Each point is reached from the start by the listed moves, each made once or not at all, plus a little noise. Is the number of moves made odd or even? Then give how often each move was made.
In the rows, zero is written as 128.

Moves:
(1): [134 134 114 135]
(2): [ 26 144 108  97]
Start: [133 119 126 113]
Points:
[133 119 126 111] -> even (0, 0)
[137 126 110 116] -> odd (1, 0)
[ 34 142  90  92] -> even (1, 1)

Moves:
(1): [125 133 124 117 125 141 146 124 136 122]
(2): [129  86 129 144 148 162 139  99  93 134]
(3): [159  62 165 146  83 156 138 102 131 138]
(4): [134 116 125 139 135 119 109 117 111  83]
(5): [104 106 114 173 159 167 145 137 114 125]
(6): [136 115 147 136  92 123 139  95 129 140]
(7): [144 104 168 141 133 135 150 129 114 135]
(8): [163 118 127 140 102 102 149 118 124 146]
Start: [126 145 116 113  97 140 151 105 135 122]
Points:
[138 109 100 168 106 160 188 102 119 127] -> even (0, 0, 0, 0, 1, 0, 0, 1)
[134  43 131 189  92 198 159  82 113  82] -> odd (0, 0, 1, 1, 1, 0, 0, 0)
[165  19 163 216  97 175 219  32  49 113] -> even (0, 1, 0, 1, 1, 1, 1, 1)
[118  88 135 175 135 196 185 105  90  72] -> even (1, 0, 0, 1, 1, 0, 1, 0)

Moves:
(1): [135 138 137 110 116 129 145 121 151 127 145 142 126 149]
(2): [153 150 150 114 137 143 122 131 130 121 135 136 115 137]
(3): [140 107 119 141 141 164 134 102 145 122 117 121 122 153]
(4): [108 131 137 125 146 143 115 121 120 104 109 100 145 128]
(5): [115 136 128 121 139 124 109 111 122 153 120 115 146 113]
(6): [147 134  97 150 132 122 116 139 146 117 123 128 122 138]
(7): [138 129 142 130 133 161 133 137 139 138 143 140 155 142]
(8): [132 124 137 127 123 116 135 136 116 168  97 119 122 111]
(9): [136 105 136 112 144 130 156 140 150 157 129 121 101 115]
(10): [123 130 109  95 124 134 168 146 139 142 102 139 110 118]
(11): [121 132 151 156 132 132 117 115 129 130 107 121 143 112]
(12): [135 149 122 150 145 122 132 129 126 111 138 119 122 148]
(13): [140 123 119 124 145 125 116 118 125 119 142 138 130 151]
(14): [108 125 131 153 139 148 115 132 126 122 126 127 124 160]
Start: [119 128 131 107 133 139 120 147 165 117 131 135 123 135]
Points:
[ 96 141 146  95 155 151 129 129 178 182  74 141 127 155] -> odd (1, 0, 0, 0, 1, 0, 0, 1, 0, 1, 1, 0, 1, 1)
[159 160 109 115 201 204 137 141 209  91  86 126  80 249] -> even (1, 1, 1, 1, 0, 1, 0, 1, 0, 1, 0, 1, 1, 1)
[159 128  91  87 174 156 191 147 235 190  78 114  69 156] -> even (1, 0, 1, 0, 1, 1, 0, 1, 1, 1, 0, 1, 0, 0)
[122 153 125 103 165 178 123 184 173 123  54 117  93 159] -> even (0, 1, 0, 1, 0, 1, 0, 1, 0, 1, 0, 0, 0, 1)
[132 156 117 111 203 186 146 190 207  96  96 109  66 183] -> odd (0, 1, 0, 1, 0, 1, 0, 0, 1, 1, 0, 1, 0, 1)
